Rows are points. Each copy is the shape, with its points in the same order, turned, moved and blurred by noise. Some copies are also mirrored. Which?
In the rows, zero is written as 100.

Shape:
|  90 |  87 |
|  72 | 119 |
| 102 | 146 |
| 173 | 139 |
|  94 | 139 |
|  65 | 132 |
|  81 | 122 |
|  64 | 103 |
Copy 1:
|  75 |  93 |
|  77 | 130 |
| 116 | 145 |
| 173 | 110 |
| 108 | 139 |
|  71 | 142 |
|  83 | 131 |
|  61 | 119 |
Copy 1 is: only turned
Copy 2 (8 x 2):
|  79 | 105 |
|  71 |  70 |
| 111 |  53 |
| 176 |  81 |
| 100 |  58 |
|  69 |  56 |
|  82 |  72 |
|  61 |  85 |
Copy 2 is: mirrored
Copy 3, 8 rows:
|  76 |  88 |
|  95 |  56 |
| 137 |  76 |
| 165 | 141 |
| 126 |  70 |
| 110 |  51 |
| 106 |  68 |
|  84 |  62 |
Copy 3 is: mirrored

Shape:
| 133 |  64 | 128 |
|  85 |  87 | 156 |
| 148 | 105 | 147 |
|  84 |  95 |  57 |
|  91 | 106 |  94 |
|  81 |  85 |  95 |
|  87 |  32 |  79 |
|  72 |  40 |  49 |
Copy 1, 8 rows:
| 109 |  78 | 141 |
| 141 |  59 | 100 |
| 154 | 112 | 143 |
|  59 | 116 |  80 |
| 106 | 106 |  85 |
|  95 |  87 |  86 |
|  48 |  63 | 113 |
|  25 |  76 |  97 |
Copy 1 is: mirrored
Copy 2, 8 rows:
| 135 |  61 | 122 |
|  81 |  59 | 139 |
| 127 |  83 | 177 |
| 105 | 108 |  69 |
| 104 | 107 |  99 |
|  97 |  84 |  85 |
| 118 |  50 |  45 |
| 110 |  75 |  27 |
Copy 2 is: only turned

Shape:
| 137 |  59 |  75 | 117 |
| 152 |  99 | 158 | 134 |
|  46 |  35 | 116 | 112 |
| 103 | 158 | 108 |  77 |
| 138 | 123 |  88 | 111 |
|  75 |  81 |  96 | 119 |
| 122 | 146 |  78 | 112 |
| 132 |  98 |  97 |  47 |
Copy 1 (8 x 4):
| 132 |  73 | 116 | 132 |
|  96 | 101 |  23 | 155 |
|  29 |  52 | 130 | 109 |
|  94 | 167 |  74 |  78 |
| 127 | 130 |  81 | 126 |
|  58 |  97 | 116 | 123 |
| 114 | 163 |  94 | 115 |
| 115 | 101 |  84 |  60 |
Copy 1 is: mirrored
Copy 2:
| 113 |  71 |  59 | 111 |
| 154 | 105 | 137 | 158 |
|  38 |  54 | 105 | 133 |
| 114 | 144 | 132 |  66 |
| 144 | 123 |  98 |  99 |
|  71 | 107 | 104 | 116 |
| 129 | 147 |  95 |  95 |
| 135 |  75 | 118 |  59 |
Copy 2 is: only turned

Shape, 9 rows:
| 121 | 143 | 167 | 106 | 113 | 107 |
|  76 | 134 | 123 |  98 |  82 | 106 |
| 103 |  71 |  67 |  74 | 139 |  78 |
| 125 | 164 | 120 |  37 | 102 |  77 |
|  69 | 107 | 132 | 122 | 121 | 103 |
| 121 |  93 |  92 |  64 |  63 | 159 |
| 123 |  86 | 137 |  93 |  72 |  71 |
| 104 | 129 | 130 | 129 |  87 |  27 |
|  71 | 145 |  33 | 116 | 157 |  82 |
Copy 1 (9 x 6):
| 121 | 126 | 167 | 121 | 107 | 115 |
| 100 | 135 | 142 |  64 | 105 | 110 |
|  48 |  81 |  82 | 103 |  82 |  82 |
| 114 | 169 | 133 | 109 |  63 |  58 |
|  77 | 109 | 144 |  84 | 141 | 117 |
|  91 | 125 | 105 |  65 |  35 | 154 |
| 110 |  77 | 140 |  78 |  72 |  78 |
| 141 |  92 | 135 |  73 | 135 |  52 |
|  70 | 154 |  46 |  96 | 156 |  92 |
Copy 1 is: mirrored
Copy 2 (9 x 6):
| 121 | 142 | 165 | 115 |  99 | 139 |
| 115 | 129 | 119 | 145 | 112 |  98 |
| 104 |  85 |  72 |  54 | 116 |  94 |
| 143 | 188 | 116 |  86 | 111 |  93 |
|  83 |  94 | 137 | 126 | 117 | 112 |
| 167 | 110 |  62 | 132 | 131 | 144 |
| 164 |  93 | 137 | 102 |  92 |  95 |
| 117 | 113 | 155 | 106 |  52 |  62 |
|  32 | 130 |  56 |  89 |  84 |  90 |
Copy 2 is: mirrored
Copy 3:
| 128 | 149 | 167 |  94 | 114 | 106 |
|  73 | 136 | 122 |  92 | 102 | 111 |
| 115 |  56 |  80 |  63 | 114 |  61 |
| 111 | 163 | 137 |  28 | 107 |  69 |
|  86 |  94 | 133 | 114 | 117 |  97 |
| 117 | 104 |  97 |  41 |  88 | 162 |
| 120 | 107 | 140 |  78 |  60 |  90 |
| 101 | 133 | 136 | 131 |  66 |  42 |
|  86 | 119 |  42 | 109 | 153 |  53 |
Copy 3 is: only turned

Shape (14 x 8):
| 129 | 109 |  94 |  74 | 134 |  99 |  82 | 123 |
| 111 |  68 | 102 |  76 |  84 | 101 |  83 |  82 |
|  90 |  96 | 113 | 105 |  86 |  93 |  82 |  86 |
| 193 |  80 |  94 |  99 | 132 | 110 | 120 | 111 |
|  90 | 104 | 108 |  84 |  88 |  97 |  95 |  93 |
| 132 |  73 |  93 |  83 | 131 | 101 |  99 | 134 |
|  90 |  93 | 117 | 109 |  16 | 110 | 125 |  95 |
|  85 |  88 | 145 |  96 | 127 | 141 | 112 |  90 |
|  90 |  90 | 109 |  91 | 107 | 109 |  91 | 120 |
|  83 |  99 | 136 |  82 | 129 |  92 |  84 | 113 |
|  82 |  97 |  90 | 127 | 128 |  94 |  86 | 110 |
|  80 | 103 |  92 |  90 |  86 | 110 |  79 |  89 |
|  84 | 104 | 107 |  76 | 131 |  98 | 141 |  93 |
|  83 | 106 |  94 |  91 | 131 | 117 |  82 |  92 |
Copy 1 (14 x 8):
| 122 |  99 |  86 |  73 | 124 |  87 |  87 | 124 |
| 104 |  80 |  92 |  79 |  56 |  87 |  92 |  83 |
|  76 | 105 | 101 | 105 |  84 |  92 |  89 |  82 |
| 175 |  53 | 103 |  81 | 121 |  72 | 121 |  97 |
|  82 | 117 | 102 |  86 |  78 |  89 |  99 |  94 |
| 121 |  62 | 100 |  69 | 112 |  82 | 107 | 126 |
|  84 | 122 | 133 | 116 |  23 |  88 | 146 |  92 |
|  89 | 103 | 133 |  60 | 110 | 132 | 114 |  66 |
|  87 |  96 | 110 |  89 |  96 | 108 |  95 | 115 |
|  76 | 106 | 118 |  68 | 116 |  90 |  77 |  97 |
|  69 |  81 |  98 | 116 | 119 | 106 |  98 | 104 |
|  81 | 109 |  82 |  96 |  74 | 113 |  89 |  95 |
|  83 | 111 |  88 |  51 | 118 |  85 | 135 |  92 |
|  85 | 102 |  83 |  80 | 110 | 122 |  84 |  96 |
Copy 1 is: only turned
Copy 2 (14 x 8):
| 160 | 104 | 100 |  90 | 114 |  88 |  82 | 101 |
| 116 |  52 | 112 | 102 | 100 |  98 |  94 | 126 |
|  94 |  87 | 116 | 110 |  91 |  83 |  98 | 104 |
| 195 |  75 | 107 | 142 | 153 | 113 | 102 |  95 |
| 105 |  87 | 118 |  97 |  96 |  86 | 111 | 111 |
| 168 |  69 | 100 |  96 | 117 |  98 |  91 |  77 |
|  91 |  66 | 127 | 132 |  60 |  89 | 170 | 116 |
| 105 |  92 | 161 |  87 | 113 | 135 | 103 |  81 |
| 123 |  88 | 116 |  85 |  89 |  98 | 101 |  86 |
| 122 |  97 | 143 |  76 |  98 |  85 |  78 |  82 |
| 102 | 100 |  95 | 101 | 110 |  94 |  84 |  63 |
|  95 |  92 | 101 |  94 |  87 |  99 | 106 | 119 |
| 111 |  99 | 126 |  69 | 142 |  93 | 130 |  89 |
| 102 | 103 | 104 |  81 | 113 | 117 |  84 |  96 |
Copy 2 is: mirrored
Copy 3 (14 x 8):
| 115 |  76 | 108 |  76 | 124 |  88 |  81 | 124 |
|  94 |  62 | 101 |  82 |  69 |  98 | 101 |  67 |
|  98 |  96 | 107 | 116 |  76 |  90 | 103 |  73 |
| 170 |  37 |  76 |  69 | 110 | 100 | 114 | 123 |
|  87 |  96 | 112 |  94 |  82 |  86 | 111 |  82 |
| 109 |  45 |  96 |  79 | 112 |  93 | 101 | 125 |
|  81 | 115 |  74 | 104 |  21 | 109 | 146 |  78 |
|  95 |  81 | 135 | 112 | 123 | 131 | 147 |  82 |
|  81 |  79 | 109 | 104 |  98 | 100 | 105 | 107 |
|  91 |  87 | 149 | 103 | 108 |  88 | 104 | 109 |
|  92 |  80 |  97 | 138 | 118 |  83 |  89 | 106 |
|  74 |  98 |  99 | 100 |  85 |  96 |  88 |  75 |
|  88 |  93 | 113 |  86 | 133 |  73 | 146 |  92 |
|  90 |  92 | 110 | 104 | 128 | 102 |  88 |  85 |
Copy 3 is: only turned

Shape:
| 141 |  79 |  84 |  83 | 112 |  90 |  85 |  78 |  97 |
|  92 |  89 | 106 |  75 |  97 |  96 |  73 | 103 |  52 |
|  91 |  87 |  78 | 104 | 146 | 101 |  99 |  97 |  67 |
|  98 | 104 |  76 | 113 |  55 | 130 | 113 | 113 | 168 |
|  86 |  97 | 124 |  78 |  72 | 125 | 121 | 146 | 182 |
|  95 | 131 | 122 |  92 | 173 | 168 | 129 |  84 | 133 |
|  94 |  65 |  64 |  97 | 121 |  67 |  70 | 124 |  87 |
| 124 |  56 |  80 | 110 | 117 | 127 |  98 | 117 |  55 |
|  60 | 109 | 127 | 122 |  62 | 130 | 122 |  96 | 181 |
|  78 |  50 | 113 |  98 |  61 | 117 | 142 |  98 | 184 |
|  72 | 117 |  74 |  56 | 147 | 194 | 143 |  63 | 142 |
| 119 |  94 |  64 |  85 | 119 |  87 | 146 |  99 |  64 |
Copy 1 (12 x 9):
|  91 |  80 |  90 | 124 |  90 |  65 | 129 | 122 | 106 |
|  99 |  83 |  93 | 106 |  96 | 110 | 127 | 118 |  43 |
|  81 |  95 |  94 | 149 | 120 | 124 | 120 | 123 |  86 |
| 142 |  89 |  84 |  66 |  87 | 132 | 105 |  67 | 162 |
| 147 |  36 | 118 |  50 | 125 | 130 |  98 |  74 | 148 |
|  52 |  82 | 174 | 123 | 120 | 135 |  96 |  79 | 144 |
| 108 |  79 |  51 | 129 | 125 | 103 | 107 | 137 |  84 |
| 132 |  76 |  93 | 166 |  81 | 119 | 126 | 118 |  85 |
| 132 |  94 | 112 |  53 | 130 | 129 | 102 |  26 | 150 |
| 149 |  53 |  86 |  83 | 127 | 108 | 132 |  27 | 159 |
|  31 |  53 | 140 | 118 |  82 | 168 | 134 |  57 | 157 |
|  99 |  97 |  95 | 132 | 105 | 119 | 178 | 143 | 110 |
Copy 1 is: mirrored
Copy 2 (12 x 9):
| 158 |  90 |  73 |  70 |  80 | 104 |  92 |  71 |  91 |
| 114 | 116 |  65 |  68 | 109 | 104 |  60 |  71 |  62 |
| 121 |  75 |  55 | 106 | 138 | 110 |  89 |  64 |  77 |
|  94 |  82 | 118 | 113 |  60 | 146 |  98 | 146 | 118 |
|  87 |  74 | 135 |  97 |  88 |  92 |  81 | 175 | 126 |
| 152 |  66 | 129 |  85 | 189 | 128 | 109 | 110 | 120 |
| 118 |  83 |  37 | 120 |  90 |  91 |  66 |  73 |  87 |
| 146 |  85 |  56 | 101 | 117 | 119 |  82 | 101 |  38 |
|  59 |  72 | 164 | 106 |  94 | 128 | 110 | 130 | 124 |
|  72 |  29 | 130 |  89 |  62 |  94 | 115 | 147 |  97 |
| 131 |  22 | 107 |  52 | 176 | 174 | 109 | 131 | 137 |
| 126 | 100 |  26 |  69 | 123 | 116 | 129 |  97 |  78 |
Copy 2 is: only turned

Shape (17 x 12):
| 122 |  78 |  90 |  81 | 101 |  96 |  88 |  97 | 123 | 105 | 112 | 107 |
| 105 | 103 |  84 |  91 | 119 | 115 |  93 |  99 | 103 |  91 | 103 |  86 |
|  94 | 107 |  78 | 102 | 111 |  92 | 118 |  99 |  84 | 126 |  93 |  82 |
| 125 | 105 | 140 |  96 | 104 |  95 | 114 |  96 |  92 |  90 |  88 | 116 |
| 127 | 104 |  86 |  98 |  18 |  87 | 113 | 119 |  81 |  93 | 110 | 108 |
|  96 |  98 | 117 |  79 |  55 | 122 |  78 |  91 |  94 |  88 |  94 |  70 |
| 116 |  59 |  79 |  88 |  90 |  97 | 101 |  97 |  86 |  98 |  93 | 113 |
| 108 |  99 |  83 |  73 | 120 |  86 | 122 |  94 |  90 | 100 |  88 | 118 |
| 102 |  93 |  77 | 101 | 100 |  99 | 110 | 105 |  85 |  92 | 135 | 116 |
| 110 | 109 |  89 |  89 |  93 | 121 | 108 |  92 |  86 | 100 | 113 | 115 |
| 102 | 105 |  83 |  94 | 122 | 119 | 121 |  95 | 109 |  92 |  83 | 118 |
|  94 |  96 |  77 |  77 | 111 |  94 | 119 |  94 |  84 |  85 | 112 |  97 |
|  94 | 103 | 103 |  83 | 106 |  99 | 122 | 130 |  93 | 105 |  85 | 119 |
| 115 |  96 |  98 | 100 | 120 |  91 |  98 | 107 |  87 |  86 |  82 | 118 |
| 105 |  98 | 123 |  97 |  84 | 148 | 121 |  97 |  84 |  91 |  97 |   8 |
|  94 |  99 | 134 |  85 |  89 | 117 | 103 |  93 |  84 |  97 |  87 | 119 |
|  96 |  80 |  82 | 104 |  87 |  88 | 116 |  93 | 116 |  89 |  91 |  96 |
Copy 1:
| 140 |  93 |  94 |  85 | 116 | 102 |  87 | 115 | 108 | 102 | 104 | 106 |
| 111 | 116 |  87 | 102 | 110 | 108 |  98 | 108 |  90 |  79 |  97 |  95 |
|  95 |  98 |  66 | 104 |  94 | 111 | 115 |  99 |  78 | 116 | 100 |  82 |
| 109 |  80 | 134 |  83 |  78 | 114 | 119 |  97 |  92 |  90 | 103 |  84 |
| 142 |  93 |  87 | 103 |  29 |  75 | 112 | 118 |  91 | 115 |  97 | 132 |
| 119 | 131 | 115 |  91 |  68 |  86 |  74 |  93 |  90 |  98 |  69 | 106 |
| 132 |  62 |  84 |  98 |  96 |  94 |  79 | 121 |  79 |  96 |  88 | 109 |
|  97 |  71 |  79 |  75 | 108 | 113 | 118 | 112 |  89 |  97 |  98 | 103 |
| 115 |  88 |  87 | 119 |  95 |  95 | 110 | 102 |  78 |  94 | 127 | 121 |
| 117 |  90 |  86 |  96 |  84 | 118 | 101 |  86 |  90 |  84 | 106 | 119 |
| 102 |  76 |  87 | 101 | 108 | 129 | 118 |  98 | 110 |  78 |  90 | 103 |
| 101 |  93 |  82 |  92 | 109 |  88 | 114 | 104 |  75 |  90 |  98 | 118 |
|  93 |  84 | 108 |  97 |  93 | 124 | 125 | 123 |  92 | 111 |  93 | 114 |
| 102 |  73 | 105 |  96 |  96 | 112 | 105 | 128 |  88 |  83 | 108 |  89 |
| 135 | 160 | 105 | 112 |  89 |  95 | 116 |  78 |  45 |  87 |  44 |  71 |
|  98 |  83 | 128 |  89 |  76 | 115 |  91 |  86 |  88 |  97 |  82 | 104 |
| 116 |  83 |  83 | 104 | 101 |  80 | 107 | 108 | 108 |  98 |  80 |  93 |
Copy 1 is: mirrored
Copy 2 (17 x 12):
| 131 |  66 |  96 |  78 |  99 |  97 | 112 |  96 | 113 |  93 | 101 |  96 |
| 109 |  88 |  97 |  99 | 125 | 117 | 109 |  95 | 117 |  86 |  97 |  76 |
| 114 | 106 |  86 | 127 | 119 | 113 | 125 | 103 |  93 | 118 |  97 |  87 |
| 120 |  98 | 143 |  97 |  95 | 110 | 106 |  83 |  78 |  88 |  91 | 113 |
| 115 | 129 |  80 |  71 |  40 | 115 | 107 | 129 |  71 |  88 | 109 |  95 |
|  89 | 105 | 111 |  73 |  74 | 122 |  80 |  89 | 106 | 112 |  91 |  63 |
| 118 |  65 |  80 |  90 |  90 | 131 | 112 | 100 |  83 |  94 |  97 | 101 |
| 121 |  91 |  91 |  93 | 119 | 120 | 140 |  78 |  85 |  94 |  86 | 109 |
| 102 |  85 |  85 | 102 | 105 | 119 | 124 | 107 |  97 |  76 | 130 | 103 |
| 114 | 107 |  97 |  94 |  99 | 135 | 113 |  87 | 105 |  89 | 120 |  98 |
| 119 |  99 | 103 | 109 | 120 | 134 | 128 |  87 | 119 |  80 |  80 | 108 |
|  98 |  91 |  88 |  97 | 113 | 125 | 141 |  89 |  93 |  88 | 106 |  83 |
| 102 | 106 | 110 |  90 | 118 | 124 | 131 | 110 |  92 | 101 |  87 | 124 |
| 114 |  85 | 103 | 102 | 121 | 117 | 106 |  92 |  80 |  77 |  82 | 114 |
|  99 | 107 | 147 | 109 |  91 | 142 | 105 | 117 | 111 | 123 |  94 |   5 |
|  94 | 104 | 129 |  92 |  92 | 135 |  99 |  74 |  94 | 106 |  96 | 112 |
| 106 |  80 |  90 | 107 |  80 | 108 | 128 | 106 | 106 |  90 |  80 |  93 |
Copy 2 is: only turned
Copy 3, 17 rows:
| 111 |  70 | 118 |  85 |  98 |  95 |  82 | 107 | 127 | 107 | 102 | 128 |
| 105 |  85 | 105 |  85 | 110 | 119 |  87 |  91 | 114 |  81 | 108 | 109 |
|  85 |  90 |  74 |  89 | 102 | 101 | 113 |  91 |  92 | 102 | 110 | 109 |
| 119 | 108 | 133 | 109 |  92 |  86 |  99 | 101 |  94 | 100 |  73 |  96 |
| 115 |  95 |  89 |  97 |  20 |  98 |  87 | 148 | 112 | 112 | 103 | 105 |
| 102 |  96 | 136 |  77 |  43 | 123 |  98 |  83 | 111 |  96 | 117 |  94 |
|  94 |  50 | 106 | 105 |  75 |  99 |  89 | 105 | 110 |  95 |  88 | 124 |
| 101 |  74 |  88 |  86 | 106 |  91 |  94 |  97 | 101 |  96 |  62 | 110 |
|  99 |  74 |  90 | 103 | 100 | 110 |  70 | 131 | 106 | 105 | 102 |  98 |
| 111 |  84 |  96 |  97 |  89 | 125 |  86 | 106 | 106 | 111 |  89 |  98 |
|  99 |  95 |  95 | 101 | 113 | 123 | 101 |  99 | 123 |  85 |  69 | 110 |
|  90 |  69 |  90 |  80 | 100 | 105 |  85 | 109 | 104 |  89 |  90 |  86 |
|  86 | 103 | 104 |  85 |  96 | 106 |  99 | 120 |  85 |  95 |  71 | 119 |
| 103 |  93 | 109 | 106 | 101 |  91 |  79 |  95 |  96 |  81 |  77 | 118 |
| 112 |  88 | 127 |  80 |  69 | 135 | 155 |  83 |  93 |  67 | 151 |  68 |
|  94 | 103 | 137 | 104 |  78 | 113 |  96 |  94 |  93 | 111 |  71 |  95 |
|  83 |  82 |  99 | 100 |  83 |  92 | 106 | 109 | 139 |  86 |  96 | 108 |
Copy 3 is: mirrored
Copy 4:
| 101 |  72 |  95 |  98 |  87 |  98 |  82 | 105 | 135 |  88 | 104 | 103 |
|  96 | 104 |  79 | 119 |  81 | 109 |  92 |  99 | 108 | 100 |  93 | 103 |
|  94 |  89 |  73 | 100 |  94 |  81 | 108 |  94 |  81 | 118 |  92 |  84 |
| 121 |  92 | 137 | 121 | 108 |  86 | 112 |  98 | 104 | 105 |  90 | 115 |
| 138 |  86 | 115 |  39 |  87 |  99 | 104 | 106 |  73 |  64 | 116 | 108 |
| 100 | 102 | 130 |  78 |  61 | 134 |  98 |  87 |  96 |  91 |  77 |  94 |
|  97 |  57 |  92 |  99 | 104 | 104 |  96 |  98 | 101 |  67 |  92 | 102 |
| 101 |  76 |  81 | 117 |  96 |  68 | 113 |  92 | 105 |  91 |  84 | 116 |
|  87 |  91 |  83 | 100 |  99 |  92 |  97 | 101 |  90 |  82 | 128 | 121 |
| 103 |  95 |  89 |  94 |  95 | 106 | 112 |  82 | 101 |  96 | 107 | 124 |
| 103 | 106 |  75 | 120 | 109 |  93 | 122 |  93 | 119 |  91 |  86 | 110 |
|  87 |  89 |  80 | 115 |  77 |  83 | 107 |  92 |  90 |  79 | 101 | 113 |
|  97 |  92 |  95 |  99 | 105 |  80 | 125 | 126 |  97 | 100 |  80 | 119 |
| 107 |  90 |  96 | 122 | 115 |  85 |  90 | 105 |  97 |  91 |  81 | 115 |
| 112 | 107 | 114 | 121 |  41 | 156 | 128 |  98 |  70 | 119 |  95 |  54 |
|  93 |  96 | 134 | 100 | 104 | 106 | 121 |  89 | 101 | 102 |  78 | 121 |
|  97 |  95 |  94 |  97 |  98 |  87 | 104 |  99 | 109 |  68 |  98 |  74 |
Copy 4 is: mirrored

Shape (18 x 12):
|  48 | 118 | 114 | 100 | 100 | 114 |  53 | 129 | 112 |  75 | 139 | 141 |
| 116 | 145 |  74 |  12 | 157 |  83 |  84 | 108 | 106 |  56 | 153 |  75 |
| 130 |  28 | 153 | 107 | 167 |  71 | 130 |  76 |  76 | 119 |  52 | 107 |
|  91 |  84 |  81 | 105 | 145 | 108 |  86 | 193 | 114 |  89 |  80 | 144 |
|  41 |  92 | 102 | 105 | 122 | 110 |  68 | 127 |  41 |  95 |  70 | 105 |
| 129 | 102 | 106 |  57 |  91 |  31 |  84 |  44 |  85 |  81 |  85 | 114 |
|  90 |  70 | 110 | 110 | 125 | 111 |  50 |  54 | 159 | 150 |  73 |  87 |
|  67 |  78 |  75 | 128 | 138 |  83 | 101 | 112 | 105 |  80 | 108 | 143 |
|  96 |  98 | 113 |  75 | 111 | 146 |  90 |  99 |  59 |  77 |  52 |  75 |
| 110 | 111 |  97 | 136 |  82 | 176 | 100 | 137 |  76 | 101 | 114 | 105 |
|  98 | 136 |  81 |  99 |  69 |  89 |  87 | 150 | 116 | 129 |  59 |  76 |
| 140 | 137 |  99 |  60 | 109 | 144 |  88 |  60 | 119 |  65 |  98 | 102 |
| 128 | 104 | 101 |  95 | 115 |  87 |  29 | 167 | 156 | 112 | 116 |  78 |
|  82 |  78 |  60 | 122 |  53 | 113 | 104 | 104 | 135 |  49 | 140 |  71 |
| 102 |  87 | 118 | 195 | 151 | 109 | 112 |  90 |  76 | 100 |  95 | 109 |
| 146 | 130 |  85 |  89 | 116 |  51 | 123 |  71 | 130 |  64 | 142 |   8 |
| 115 |  71 |  75 |  87 |  96 |  90 | 129 |  69 |  84 | 126 | 101 |  52 |
|  75 | 106 | 151 |  79 | 118 | 132 | 113 | 138 | 104 | 100 |  95 |  73 |
Copy 1 (18 x 12):
| 112 | 121 | 131 |  85 |  71 | 113 | 125 |  71 |  22 |  76 | 125 |  73 |
| 139 |  77 | 120 |  51 |  34 |  49 |  44 |  54 |  97 |  74 | 119 | 127 |
|  52 |  49 | 148 |  65 | 146 | 100 | 108 | 134 | 135 | 121 |  18 | 105 |
|  94 |  75 | 106 |  16 | 115 | 155 | 127 |  74 |  48 |  44 |  98 | 107 |
| 112 | 110 | 101 |  46 |  99 | 108 | 150 |  49 |  76 | 101 |  41 |  62 |
|  45 |  86 |  96 |  91 |  38 |  50 | 100 | 111 | 138 |  87 |  81 |  94 |
|  34 | 122 | 102 | 109 | 124 | 107 | 109 |  70 |  79 | 151 |  85 | 157 |
| 109 |  59 | 112 |  68 |  94 | 115 | 150 |  98 |  60 |  98 |  94 |  96 |
| 116 | 140 |  98 |  69 | 124 |  88 | 113 |  57 | 132 |  72 |  51 |  90 |
| 139 | 147 |  62 |  77 | 146 | 124 |  81 | 101 |  65 |  73 |  88 |  56 |
|  76 | 126 |  44 |  55 |  77 | 169 |  79 |  59 | 105 |  90 |  92 |  84 |
| 114 | 144 |  93 |  92 |  81 |  68 |  76 | 107 | 119 |  70 | 108 | 138 |
|  46 | 106 |  92 |  32 | 108 | 126 |  62 |  45 |  58 |  95 | 156 | 102 |
| 121 |  84 |  63 | 131 | 123 | 113 | 115 |  73 |  96 |  88 | 173 |  65 |
| 127 |  94 | 107 |  50 | 155 | 125 | 127 | 151 |  84 | 151 |  76 |  82 |
| 123 |  63 |  81 |  82 |  76 |  81 |  40 |  89 | 165 | 146 | 161 | 101 |
|  96 |  64 |  58 | 114 | 109 |  98 |  73 |  82 | 131 | 121 |  65 |  92 |
| 112 | 133 | 141 |  72 | 116 | 144 |  65 |  60 | 107 |  88 |  82 |  77 |
Copy 1 is: only turned
Copy 2 (18 x 12):
|  93 | 129 | 136 |  70 |  43 | 105 |  98 | 145 | 112 |  65 |  83 | 112 |
|  71 | 127 | 146 |  75 | 108 |  32 |  99 |  53 |  68 |  12 |  97 |  79 |
| 107 |  30 |  82 | 106 | 187 | 138 | 125 | 126 | 106 |  96 | 102 |  50 |
|  61 | 115 |  70 |  71 |  77 | 103 | 160 | 157 |  98 |  52 |  82 |  64 |
|  88 | 102 | 100 |  51 |  68 | 144 |  99 | 106 |  98 | 118 |  78 |  66 |
| 146 |  56 | 113 |  79 | 135 |  88 | 128 |  57 |  75 |  66 | 113 | 141 |
| 182 | 117 | 109 | 126 | 109 | 156 |  94 | 135 |  77 |  50 | 119 |  71 |
|  65 | 112 | 100 | 100 | 108 | 135 | 129 | 126 | 112 |  66 |  92 | 121 |
| 110 |  94 | 119 |  78 | 100 |  90 |  99 | 109 |  46 | 142 |  71 |  56 |
|  91 | 122 |  79 | 128 |  65 |  65 |  91 | 166 |  77 | 125 |  49 |  86 |
| 147 | 128 |  61 | 107 |  53 |  69 | 144 |  98 | 103 | 102 |  87 |  69 |
| 141 | 121 | 152 | 119 | 117 |  58 | 101 | 108 |  27 |  70 |  61 | 101 |
| 118 | 113 |  83 | 120 |  34 |  64 | 120 | 141 |  97 |  18 | 130 |  51 |
|  97 | 158 | 111 | 135 |  80 |  81 | 110 | 145 |  70 | 104 | 155 | 142 |
|  72 |  74 |  97 | 168 | 109 | 144 | 113 | 148 | 113 |  95 |  53 |  96 |
| 102 | 108 | 137 | 185 | 127 |  33 | 120 |  52 |  86 |  67 | 143 | 103 |
| 132 | 116 |  69 | 131 | 149 |  76 |  72 |  89 |  82 | 111 | 122 |  88 |
| 115 | 118 | 132 |  94 |  93 |  71 | 115 | 138 | 117 | 115 |  87 |  38 |
Copy 2 is: only turned
